Each row is a point. The window is the flat piece filled in between its corners: a triangle in 3 columns, a solid with four corners in 4, and so on. A path goes straight from each point to the next, and from the last back to the first. After which points does the path pass through the window?

Window, 4 rows:
[0.075 0.005 0.006 0.005]
[-0.024 -0.074 0.060 0.024]
[-0.018 -0.024 -0.033 0.004]
[-0.045 -0.012 -0.021 0.033]
Path:
(1): [-0.040 -0.024 0.005 0.007]
(2): [-0.008 0.035 -0.020 -0.001]
(3): [-0.009 -0.021 -0.042 0.028]
(4): [0.057 -0.019 -0.008 0.020]
(5): [0.059 -0.006 0.038 -0.009]
(6): [-0.009 -0.014 -0.028 -0.048]
(7): [-0.021 -0.029 -0.016 0.092]
(8): [0.019 -0.093 -0.008 0.037]
(9): [-0.013 -0.009 0.044 0.023]
(10): [-0.022 -0.010 0.063 -0.011]
(11): [-0.026 -0.066 0.024 0.035]
(12): [-0.048 -0.048 -0.057 0.042]
Through the window after points: 6, 10

Window:
[0.064 0.003 -0.030 -0.023]
[-0.044 -0.025 -0.035 0.040]
[0.023 0.032 0.011 -0.083]
[-0.024 -0.046 0.004 0.061]
Path:
(1): [0.018 0.023 -0.021 0.028]
(2): [-0.002 -0.039 -0.025 -0.027]
(3): [-0.007 -0.048 -0.030 0.011]
(4): [-0.073 0.037 -0.021 0.078]
(5): [0.020 0.067 0.006 -0.018]
(6): [0.013 -0.005 0.006 -0.075]
(7): [-0.005 -0.041 0.013 -0.002]
(8): [0.002 0.064 -0.023 -0.011]
(9): [-0.061 0.025 0.033 0.059]
(10): [0.023 -0.041 -0.029 -0.027]
(11): [0.012 -0.070 -0.031 0.002]
(12): [-0.009 0.010 -0.023 0.026]
Through the window after points: 1, 3, 5, 7, 9, 11

Window (6 x 6):
[0.028 -0.037 0.036 0.033 -0.009 0.096]
[0.023 -0.084 0.032 -0.010 0.023 -0.042]
[-0.011 0.022 -0.040 -0.045 0.007 -0.008]
[0.024 0.007 0.041 -0.018 -0.035 -0.009]
[-0.026 0.033 0.014 0.019 0.044 0.020]
[-0.028 -0.029 -0.007 0.045 0.025 -0.102]
Path:
(1): [-0.052 -0.033 0.016 0.022 -0.009 -0.073]
(2): [0.002 -0.003 -0.011 0.039 0.051 -0.053]
(3): [0.045 -0.022 -0.005 0.028 0.055 -0.013]
(4): [-0.034 -0.009 0.014 0.021 0.013 -0.034]
(5): [-0.013 -0.029 0.034 -0.002 0.003 0.014]
(6): [0.044 0.008 0.024 0.052 0.010 0.013]
(7): [0.050 -0.038 0.007 0.000 0.032 0.013]
(8): [-0.046 -0.032 0.069 0.038 -0.045 0.065]
(9): [-0.098 -0.011 -0.013 -0.018 0.005 -0.087]
(10): [0.061 -0.024 -0.002 0.058 0.030 -0.034]
(11): [0.061 -0.014 0.019 0.030 -0.005 -0.007]
(12): [-0.026 -0.030 -0.003 -0.011 0.005 -0.041]
Through the window after points: 1, 3, 7, 9

Window (8 x 8):
[0.049 0.071 0.009 -0.053 -0.022 -0.041 0.005 0.010]
[-0.005 0.001 0.036 0.029 0.027 -0.069 0.066 0.035]
[0.030 0.032 -0.027 -0.013 -0.006 -0.039 -0.062 0.011]
[-0.085 -0.020 0.020 0.013 0.069 -0.053 0.052 -0.048]
[0.041 0.017 -0.056 -0.018 -0.044 0.033 -0.025 0.020]
[0.001 -0.017 0.031 0.078 0.073 0.046 0.031 -0.018]
[0.056 0.014 -0.014 -0.029 -0.048 -0.062 -0.013 -0.029]
[0.048 0.029 -0.051 -0.012 0.022 -0.038 0.012 -0.005]
Path:
(1): [0.017 0.039 -0.032 0.040 0.008 -0.037 0.041 -0.028]
(2): [0.014 -0.034 0.012 -0.072 0.011 0.017 -0.029 0.020]
(3): [-0.050 -0.037 0.008 -0.007 0.062 -0.037 0.031 -0.037]
(4): [-0.045 0.056 0.021 0.048 0.015 -0.061 0.050 -0.028]
(5): [-0.002 0.035 -0.006 0.025 -0.014 -0.062 0.030 -0.028]
(6): [0.029 0.000 0.017 -0.028 -0.008 -0.045 0.004 0.002]
(7): [0.023 -0.043 0.000 -0.079 0.007 -0.028 -0.030 0.001]
(8): [0.011 0.048 -0.022 0.031 -0.007 -0.043 -0.005 -0.012]
Through the window after points: 3, 7

Window (8 x 8):
[0.065 0.068 -0.071 -0.062 -0.029 0.012 0.045 0.053]
[-0.010 -0.022 -0.009 -0.029 -0.027 -0.003 -0.042 0.013]
[-0.041 0.025 0.030 0.003 -0.007 -0.006 -0.046 -0.045]
[0.032 -0.009 -0.010 -0.069 0.028 0.043 -0.001 0.022]
[-0.029 -0.024 -0.052 0.053 0.050 -0.083 -0.049 0.022]
[0.062 -0.067 -0.114 0.020 0.019 -0.001 -0.020 0.009]
[-0.055 -0.010 -0.016 0.023 0.013 -0.065 0.075 0.036]
[0.000 0.020 0.026 0.023 -0.025 0.009 0.001 0.029]
Path:
(1): [0.010 -0.010 -0.072 0.029 0.021 0.073 -0.026 0.030]
(2): [0.051 -0.036 -0.021 -0.071 0.018 -0.037 0.008 0.007]
(3): [0.037 -0.037 -0.015 -0.015 0.000 -0.030 -0.023 -0.004]
(4): [-0.060 -0.003 -0.045 0.057 0.007 0.023 -0.020 0.045]
(5): [-0.061 0.028 0.010 0.041 0.035 0.055 0.016 -0.001]
(6): [0.042 -0.021 -0.034 -0.027 -0.023 -0.049 -0.049 -0.006]
(7): [0.066 0.019 -0.010 -0.011 -0.008 -0.028 -0.012 0.001]
(8): [-0.023 -0.006 -0.061 -0.020 -0.007 0.058 -0.021 0.043]
(9): [-0.041 0.022 -0.063 0.076 -0.024 -0.005 -0.047 0.060]
(10): [0.005 -0.006 -0.024 -0.007 0.007 -0.044 0.018 -0.002]
(11): [-0.002 -0.004 0.004 -0.014 -0.020 -0.037 -0.017 -0.001]
(12): [-0.023 -0.005 -0.034 -0.015 -0.004 0.059 -0.039 0.030]
Through the window after points: 1, 5, 11

Window, 9 rows:
[0.058 0.037 0.053 -0.047 0.030 0.057 0.034 -0.026 -0.065]
[-0.026 -0.027 0.082 0.060 -0.006 0.026 -0.029 0.023 0.027]
[0.030 0.071 0.019 0.035 0.015 0.046 0.063 -0.006 -0.050]
[-0.083 -0.003 0.001 0.038 0.006 -0.001 -0.023 0.040 -0.014]
[0.045 0.015 -0.043 0.020 -0.080 -0.027 -0.019 0.000 0.019]
[0.043 0.071 -0.016 0.025 -0.037 0.012 -0.027 -0.013 0.084]
[-0.040 -0.067 -0.062 0.030 -0.013 -0.018 0.029 0.057 0.019]
[-0.008 -0.045 0.043 0.054 0.058 0.002 -0.016 -0.002 -0.016]
[-0.063 -0.016 -0.043 0.031 -0.038 0.029 0.055 -0.052 -0.034]
Path:
(1): [0.002 -0.010 -0.089 0.047 -0.079 0.040 -0.048 0.009 0.048]
(2): [-0.025 -0.019 0.013 0.033 -0.004 -0.043 0.031 0.027 0.002]
(3): [-0.043 -0.014 0.006 0.019 -0.021 -0.026 0.004 0.013 0.032]
(4): [0.015 -0.021 -0.052 0.038 -0.022 0.008 0.003 0.029 -0.014]
(5): [0.035 0.022 -0.025 0.023 -0.040 0.044 -0.002 0.006 -0.005]
(6): [-0.005 0.056 -0.019 0.004 0.009 -0.054 0.037 -0.039 0.042]
(7): [-0.045 0.062 0.029 -0.003 -0.002 -0.036 0.082 -0.027 -0.028]
(8): [0.024 -0.057 -0.009 0.066 0.018 0.069 -0.032 0.038 -0.028]
(9): [-0.047 0.026 -0.037 0.076 -0.022 0.060 -0.031 -0.002 -0.012]
(10): [-0.026 -0.059 -0.003 -0.035 -0.023 -0.052 0.094 -0.020 -0.018]
(11): [-0.035 -0.004 0.007 0.023 -0.004 0.000 0.036 -0.006 0.001]
(12): [0.025 -0.008 -0.017 0.027 0.029 0.065 -0.032 0.024 -0.025]
(13): [-0.010 0.012 -0.015 0.044 -0.008 0.043 0.002 0.007 -0.024]
(14): [-0.017 0.007 0.043 0.000 0.020 -0.009 0.037 -0.004 0.022]
(15): [-0.038 0.018 0.036 0.017 -0.010 0.016 0.054 -0.035 0.005]
(16): [0.037 -0.010 -0.036 0.055 0.010 0.045 -0.017 0.031 -0.066]
Through the window after points: 3, 9, 15

Window:
[-0.007 0.030 -0.028 -0.026 0.035 -0.010 -0.004 0.027 -0.045]
[0.041 -0.041 0.020 -0.019 0.002 0.041 0.009 0.005 -0.020]
[-0.047 -0.003 -0.020 0.006 0.009 0.000 0.031 -0.033 -0.001]
[-0.053 0.101 0.037 0.027 -0.069 -0.074 -0.015 0.029 -0.033]
[-0.021 0.024 -0.031 -0.047 0.014 0.051 -0.009 -0.063 -0.005]
[0.051 -0.012 -0.005 -0.036 -0.004 -0.026 -0.030 -0.026 -0.047]
[-0.043 -0.007 0.019 0.028 0.019 -0.022 -0.039 0.040 0.005]
[0.052 -0.014 0.054 -0.019 -0.018 -0.008 0.043 -0.008 0.070]
[0.005 -0.051 -0.075 -0.020 -0.036 0.034 -0.035 0.101 0.010]
Path:
(1): [-0.037 -0.002 -0.015 -0.093 -0.013 -0.003 0.005 0.027 -0.078]
(2): [0.003 0.028 -0.016 0.030 0.040 -0.007 -0.015 0.009 0.007]
(3): [-0.005 0.031 -0.025 0.004 0.014 0.008 -0.007 0.002 -0.019]
(4): [-0.029 -0.058 0.013 -0.036 0.005 -0.019 -0.001 0.048 -0.007]
(5): [-0.050 -0.035 -0.048 -0.091 -0.041 0.033 -0.013 0.058 -0.031]
(6): [0.009 -0.010 -0.017 0.017 -0.006 0.004 -0.004 0.020 0.005]
(7): [0.036 0.033 0.017 0.050 0.013 0.012 -0.039 0.007 -0.040]
(8): [-0.081 -0.023 -0.055 -0.080 -0.026 -0.038 0.020 0.027 0.038]
(9): [-0.029 -0.030 -0.010 -0.092 0.033 -0.049 0.055 -0.028 -0.004]
(10): [0.027 0.018 -0.028 0.031 -0.027 0.054 -0.054 0.059 -0.004]
(11): [0.054 0.059 0.011 0.036 -0.054 0.008 -0.001 0.044 0.042]
(12): [-0.055 -0.026 0.050 -0.052 0.011 -0.062 0.020 -0.039 -0.023]
Through the window after points: 1, 3, 5, 9, 11

Window (11 x 11):
[0.064 0.030 0.037 -0.002 -0.001 -0.048 -0.028 0.036 0.034 0.005 -0.018]
[-0.040 -0.015 0.029 -0.003 0.091 0.036 -0.013 -0.078 -0.025 0.027 -0.034]
[0.060 0.008 -0.045 -0.050 0.013 -0.028 -0.005 0.020 0.029 0.005 -0.046]
[-0.018 -0.016 -0.015 -0.005 -0.117 -0.057 0.046 -0.035 0.057 -0.042 -0.035]
[-0.033 0.006 -0.048 0.027 0.078 -0.027 -0.004 -0.040 -0.034 0.067 -0.017]
[0.003 0.035 -0.008 0.002 0.020 0.016 -0.023 -0.084 0.024 0.050 -0.010]
[-0.085 0.015 -0.024 0.032 0.057 0.034 0.005 -0.044 0.036 0.014 -0.026]
[0.005 -0.042 0.026 0.008 -0.099 0.041 -0.030 0.045 0.031 -0.002 -0.026]
[0.063 -0.001 -0.039 0.003 0.029 -0.025 -0.056 0.027 -0.005 -0.033 0.021]
[0.033 0.072 -0.061 -0.024 -0.010 -0.048 -0.002 0.025 -0.037 -0.034 -0.037]
[0.066 0.021 0.002 -0.045 -0.009 -0.018 0.009 0.048 0.008 0.001 0.039]
Path:
(1): [0.024 0.006 -0.001 -0.036 0.004 -0.060 -0.038 0.022 0.027 -0.008 -0.010]
(2): [-0.034 0.004 -0.007 -0.022 0.018 -0.037 -0.020 -0.064 -0.006 0.064 -0.014]
(3): [0.031 0.033 -0.045 0.062 0.062 0.051 0.008 0.019 0.017 -0.023 -0.018]
(4): [0.077 -0.007 -0.045 0.061 0.046 0.014 -0.003 0.046 -0.012 -0.006 -0.047]
(5): [-0.028 0.020 -0.001 -0.090 -0.020 -0.052 -0.027 -0.034 0.022 0.024 0.036]
(6): [-0.007 0.031 -0.001 -0.040 0.029 -0.025 -0.041 0.015 -0.012 0.037 0.007]
(7): [-0.003 -0.025 -0.002 0.032 0.019 0.035 0.017 -0.049 0.031 -0.013 -0.059]
(8): [0.066 0.025 -0.029 -0.017 0.005 0.018 0.026 0.017 0.003 0.014 -0.009]
Through the window after points: 2, 4, 6, 8

Window, 12 rows:
[0.021 0.026 0.046 -0.033 -0.025 -0.016 -0.041 -0.016 0.004 0.015 0.020 -0.050]
[-0.009 0.052 0.004 0.001 -0.045 0.005 -0.016 -0.050 -0.043 0.006 -0.053 -0.009]
[-0.043 0.015 0.066 0.015 0.005 0.010 0.019 -0.010 0.011 0.025 -0.047 -0.052]
[-0.008 0.056 0.024 0.012 0.013 -0.005 0.001 -0.024 0.009 0.073 0.018 0.032]
[-0.037 0.004 0.023 0.002 -0.033 0.073 -0.038 -0.032 0.010 0.027 0.015 0.003]
[-0.019 -0.020 -0.001 -0.028 -0.005 -0.018 -0.037 -0.003 0.035 0.035 -0.059 0.016]
[0.039 -0.062 -0.055 -0.013 0.038 0.044 0.101 0.060 -0.068 0.082 0.077 -0.004]
[0.015 0.046 0.060 -0.015 -0.014 0.038 -0.019 0.032 -0.001 0.001 -0.038 0.027]
[0.006 -0.010 -0.060 -0.087 0.078 0.061 0.123 0.010 -0.041 0.029 0.098 0.009]
[0.004 -0.030 -0.013 0.007 0.054 0.016 0.064 -0.014 -0.048 -0.033 0.099 0.045]
[0.024 0.008 -0.087 0.011 0.080 0.054 0.056 0.035 -0.013 0.007 0.079 -0.013]
[0.047 0.013 0.053 0.008 0.013 0.039 -0.029 -0.080 0.016 0.017 -0.041 0.002]
Path:
(1): [0.003 0.035 0.019 -0.007 0.007 0.020 -0.035 -0.050 -0.050 0.018 -0.030 0.009]
(2): [-0.001 0.024 0.028 0.016 0.053 0.001 -0.002 -0.035 -0.049 0.042 0.035 0.005]
(3): [-0.009 0.023 -0.015 -0.023 -0.056 0.039 0.018 0.021 0.078 0.057 -0.017 0.029]
(4): [0.001 0.005 -0.033 0.027 -0.038 0.006 0.069 0.037 0.026 0.012 0.031 0.039]
(5): [0.005 -0.005 0.020 -0.023 0.042 0.031 0.009 -0.010 -0.023 0.028 0.036 -0.015]
(6): [-0.013 0.025 0.037 0.009 0.031 0.056 -0.006 -0.005 -0.045 0.050 0.005 -0.014]
(7): [0.020 -0.021 -0.015 -0.030 -0.049 0.006 0.009 -0.019 0.037 0.000 0.020 0.005]
(8): [-0.011 0.032 -0.011 0.002 -0.044 0.009 0.031 -0.013 -0.006 0.007 -0.016 -0.024]
Through the window after points: 2, 6, 8
